Rows are points. The points of each table are mixes of a few directions, plus a little noise. Count the directions of each table, and those that both share. Where both have some left over, give the other angles between the two spaces (their principal angles), to ten degrees, smallest first.

First (5 x 2):
[[-27 -25]
 [-50 -47]
 [-15 -14]
 [ 77  73]
 [ 15  14]]
Second, 6 rows:
[[-50 -47]
 [ 77  73]
 [-45 -44]
 [-17 -17]
 [ 17  15]
 [ 18  17]]
Directions: first 1, second 1, shared 1

First:
[[-49 -57 -30 -30]
 [ 36  -8  13 -92]
 [ 18  65 -59  70]
 [-23   1  15  64]
 [-22 -27 -30 -24]
 [  1 -24  47 -30]
 [ 31   7  94  -6]
 [  8  42 -48  49]]
Second:
[[   6  -36   70  -56]
 [   1   -1    2   -2]
 [   4  -26   50  -40]
 [  -2    8  -17   13]
 [  -9   54 -105   85]]
Directions: first 3, second 1, shared 1

First, 7 rows:
[[ 24  -9  21  12  17  55  19  26]
 [-26  30 -13  10  27  24 -24 -56]
 [  3 -32   9 -43 -29 -53  54  18]
 [ 15  53  23  45  15  21 -53 -75]
 [ 20 -65 -12  15 -20 -14  -9  32]
 [ -5  78   7   4 -27 -80 -63 -11]
 [-31 -57 -33 -46  20  45  76  69]]
Second, 7 rows:
[[   7    7  -19    9   -3   -5   17   -4]
 [  13   11  -29   19   -4   -9   24   -6]
 [ -25  -22   61  -38   10   17  -51   13]
 [  25   21  -60   35   -9  -16   50  -14]
 [  39   34  -88   56  -15  -29   77  -22]
 [  -6   -7   20  -10    3    4  -15    5]
 [ -50  -44  121  -74   18   37 -101   29]]
Directions: first 5, second 1, shared 0; angles 80

First:
[[ 85   3 -35  12 -15 -10   7 -26 -34  -4  -7]
 [-24   5  17 -59 -24 -11  17  35   9  43 -13]
 [ 69 -27 -19  54 -19  14 -25 -29 -11   1 -17]
 [-93  15  19  12  16  14  26  53  -7 -15  28]
 [-54  24  10 -50  16 -20  31  12  10  13  62]
 [ 54 -38 -14  62 -17  20 -32 -32  -2   6  -1]
 [-13 -14   6  52  14  22 -27 -10  13 -29 -18]
 [ 68  19 -28  -8  -3 -16  14 -20 -35 -23 -27]
 [-13 -12  24 -36  -8  -2 -25  -2  38  25 -52]
 [-84  26  19 -39  37 -14  17  11  23 -17  40]]
Second:
[[  23   43  -16  -81    8  -41   39   -6  -20   -2    8]
 [  -8  -16    6   28   -3   14  -13    2    6    1   -3]
 [ -32  -64   23  116  -12   58  -55    9   29    2  -12]
 [  33   66  -24 -121   13  -60   56  -10  -29   -2   12]
 [   1    2    0   -4    0   -3    3   -1   -1    1    1]
 [  14   27  -10  -50    4  -26   23   -4  -11   -1    5]
 [ -20  -41   16   73   -7   37  -36    5   18    1   -7]
 [  18   35  -12  -66    8  -33   32   -5  -15   -1    7]
 [ -16  -31   12   58   -6   30  -27    6   15    0   -5]
 [ -13  -25   10   46   -5   24  -22    3   11    1   -4]]
Directions: first 5, second 1, shared 1

First, 11 rows:
[[ 11 -20  37 -70  28 -21 -13  40  19 -10 -57 -16  11  -7]
 [ -8  43 -42 -27  45  17 -23  23 -35  -1   2  -2 -45  -1]
 [ 31  -4  -6 -23 -50 -17 -22 -14  47   1 -24  10 101  10]
 [  7 -18 -63  35 -29  -3 -54 -32 -40   2  11  34  34  13]
 [-29  18 -25  45  17   2  24 -15  -1  27  37  51 -84  23]
 [-59 -28  42  39 -16  28  50 -56  30  18  17  11  -7 -15]
 [ 15  53  35  48 -18  26  79   5   8 -12  66 -62 -22 -15]
 [-39 -79  23  28 -14   6 -13 -43 -22  -1 -15  11  18 -17]
 [ 13 -38 -14 -45  34 -48 -50  36  -4   7 -57  48 -24  25]
 [ 34   8  19 -11   8 -31  16  40  16  -3  -5  -6 -22  14]
 [ 25  64  -7 -18  -5  40   7  16 -20 -28  25 -79  41 -30]]
Second:
[[   0   -2   -1    0   -1    0   -4    2    3    1    2   -4   -1    2]
 [ -11  -12   -4   -1  -14    3  -25    8   21    9   13  -23  -14    6]
 [ -36  -35  -15   -3  -45   10  -83   29   70   31   41  -78  -44   22]
 [  27   25   10    1   33   -7   62  -22  -52  -23  -30   56   33  -18]
 [ -52  -52  -22   -4  -66   16 -121   45  102   44   60 -112  -64   33]
 [   6    6    4    1    7   -2   12   -4  -11   -4   -8   12    7   -3]
 [   6    4    0    1    5   -2   11   -4   -8   -4   -4    9    5   -3]
 [  39   39   16    3   49  -12   90  -33  -75  -32  -46   84   48  -24]
 [   4    4    2    0    6   -1   12   -3   -8   -4   -5    8    6   -3]
 [  21   20    9    1   25   -6   47  -17  -42  -16  -24   44   27  -14]]
Directions: first 6, second 1, shared 0; angles 90

First, 10 rows:
[[  43    4   74  -45   -9   26  -52   18   29    0   31  -13  -38   14
    15    5    0   53   43   58]
 [  39   33   41  -14  -26   27  -65   14   33    6    7   15  -17   13
    19   27  -25   46   49   22]
 [ -28   -9  -46   26    9  -21   40  -12  -21   -2  -16    2   22  -11
   -11  -10    5  -39  -31  -32]
 [   9  -49   66  -67   35    1   29   11    1  -16   45  -64  -45    4
    -5  -42   41   30   -4   74]
 [  -3  -39   34  -40   28   -6   35    5   -6  -12   27  -43  -23    0
    -8  -33   34    7  -15   41]
 [  11    8   13   -6   -6    9  -19    4    9    4    4    6   -3    2
     5   12   -6   13   14    9]
 [ -28   63 -119  109  -44   -9  -18  -21   -8   24  -75   90   75  -12
     0   56  -58  -64  -12 -121]
 [ -24   -5  -38   25    3  -13   28   -9  -16   -1  -18    8   21   -8
    -7   -1   -1  -34  -20  -32]
 [  -2  -47   48  -53   34   -5   39    6   -7  -16   33  -52  -32   -1
    -8  -42   40   14  -13   54]
 [ -19   35  -70   63  -26   -6   -8  -12   -5   15  -43   48   45   -6
    -1   35  -31  -36   -7  -66]]
Second:
[[  22  -20   92  -26   44   12  -19  -10   18    8   28  -53  -34   13
   -20  -25   -4   43   25   46]
 [ -50  -33  -88    0   -3  -36   88    8  -43  -21  -11    5   23  -21
     5  -22   44  -62  -65  -26]
 [  34  -12   41  -79  -26   15  -17   39   13  -23   43  -11  -47    5
    34   -3   38   44   20   77]
 [  42   66   74   72   17   38 -115  -40   50   52  -25   14   12   23
   -28   44  -98   45   76  -38]
 [  -6   -5    4    8   14   -4    6   -9   -2    4   -2   -9    4    0
   -10   -7   -3   -5   -4   -6]
 [ -44   -6  -77   44    3  -26   52  -14  -31   -2  -30   19   40  -15
   -10   -4    3  -59  -45  -58]
 [ -12   36  -91   35  -57   -6   -5   12   -9   -3  -33   67   35  -10
    27   39  -10  -34  -11  -52]
 [   2    6   13   14   11    3  -10  -12    5    9   -3   -5    3    3
   -10   -1  -14    4    6   -8]
 [  29   19   34  -15  -17   19  -48   10   21    4   10    8  -16   10
    12   16  -13   34   33   23]
 [ -17  -50   -2  -52   14  -18   64   16  -23  -26   27  -36  -21   -9
     3  -39   56  -10  -36   40]]
Directions: first 2, second 3, shared 2

First, 11 rows:
[[  11   22    7  -20   -9   28   51  -55   37  -26   23   24   -7   24
    -9   -5   11  -10  -15    6    6   30   20   22   36    8   -2   44
    -5  -13   11  -18]
 [ -28  -27   -7  -15   12  -36  -20   51  -44   24  -34  -30   10  -32
     7   -9   -6   16   16  -13    0  -51  -24  -20  -32   -6   -7  -51
    21   42  -20   21]
 [  35   -7   -9  110    3   -3 -121   49  -13   30    6  -22   11    5
    12   40  -23   -2   25   11  -21   25  -12  -22  -35  -12   19  -29
   -21  -67   11    1]
 [ -13    0    4  -39   -4   -1   33   -3    4  -10   -4   24  -17  -14
     4  -12    6   -7  -27   -4   11   -8    9    2   -1    3    3   22
   -11   30    0   14]
 [ -10    4    3  -34    0    3   40  -20    5  -10    0    4    0    3
    -6  -13    8    2   -4   -3    6   -7    3    9   15    5   -8    8
    11   18   -3   -4]
 [ -32   -4    1  -72    8  -11   76  -27  -10   -8  -16  -24   18    0
   -16  -31   15   19   19  -13    8  -38  -11   13   26    8  -28  -22
    49   48  -20  -13]
 [   2  -11    0   19   -8   -9  -54   56   -9   10   -7   43  -39  -37
    27   15  -14  -23  -50    0    6    3   12  -23  -51   -7   32   25
   -60   11   10   47]
 [  15   16    2   11   -2   20   19  -41   22  -11   19   -8   14   30
   -12    2    6    2   16    7   -5   24    4   16   32    4   -8    9
    13  -31    6  -29]
 [  21    8   -1   40   -3   13  -27   -7   13    0   15    1    4   16
     0   15   -4   -5    6    9   -8   26    4    2    4   -2    6    8
   -11  -38   10  -11]
 [ -21  -11   -5  -22   16  -19   26   -8  -26   10  -19  -60   41    9
   -18  -18    6   31   55  -10   -7  -38  -29    4   19    1  -33  -61
    65   19  -23  -24]
 [  19   10    5   22  -13   17  -21    4   23   -8   16   47  -30   -3
    14   15   -4  -24  -41    9    4   33   23   -2  -13   -1   25   48
   -51  -19   19   17]]
Second, 11 rows:
[[ -3  -1  -1  -4   2  -2   7  -7   4  -5  -1   7  -4  -1  -1   2   2  -1
   -4   0   1   3   2  -2  -3   5   1   4  -2   5   0  -1]
 [ 16   6   3  22  -7  14 -35  36 -24  24   3 -42  24   6   4 -10 -12   3
   18   1  -5 -17 -13   8  19 -25  -4 -25   9 -27  -1   8]
 [  8   3   1  11  -4   7 -17  18 -12  12   1 -21  12   3   2  -5  -6   2
    9   1  -2  -9  -6   4   9 -12  -2 -12   4 -13  -1   4]
 [-44 -16  -7 -59  20 -38  91 -95  64 -65  -7 109 -62 -17 -12  27  31  -8
  -50  -4  12  45  33 -22 -49  66   9  64 -22  73   4 -21]
 [ 17   6   3  22  -8  15 -34  36 -25  24   3 -41  24   7   4 -10 -12   3
   19   2  -4 -17 -12   8  18 -25  -3 -24   8 -27  -1   8]
 [ 14   5   2  19  -7  12 -29  30 -21  21   2 -35  20   6   3  -9 -10   3
   16   1  -4 -14 -10   7  16 -21  -3 -20   7 -23  -1   7]
 [ 10   4   1  13  -4   8 -20  21 -14  14   2 -24  14   3   3  -6  -7   2
   11   1  -2 -10  -7   5  10 -15  -2 -14   5 -15  -1   5]
 [ 30  11   5  40 -14  26 -61  64 -44  43   5 -74  42  11   8 -18 -21   5
   33   3  -9 -30 -22  15  33 -44  -6 -44  15 -49  -3  14]
 [  7   3   1  11  -3   7 -16  16 -11  11   1 -19  11   3   2  -5  -5   2
    8   0  -2  -8  -6   4   9 -11  -2 -11   4 -13  -1   3]
 [-20  -7  -4 -27   9 -18  42 -44  30 -30  -3  51 -29  -8  -5  12  14  -4
  -23  -1   5  21  15 -10 -22  30   4  30 -10  33   2 -10]
 [-35 -12  -6 -47  16 -30  73 -76  52 -52  -6  87 -50 -14  -9  21  25  -6
  -40  -3  10  36  26 -18 -40  53   7  51 -18  58   3 -17]]
Directions: first 3, second 1, shared 0; angles 40
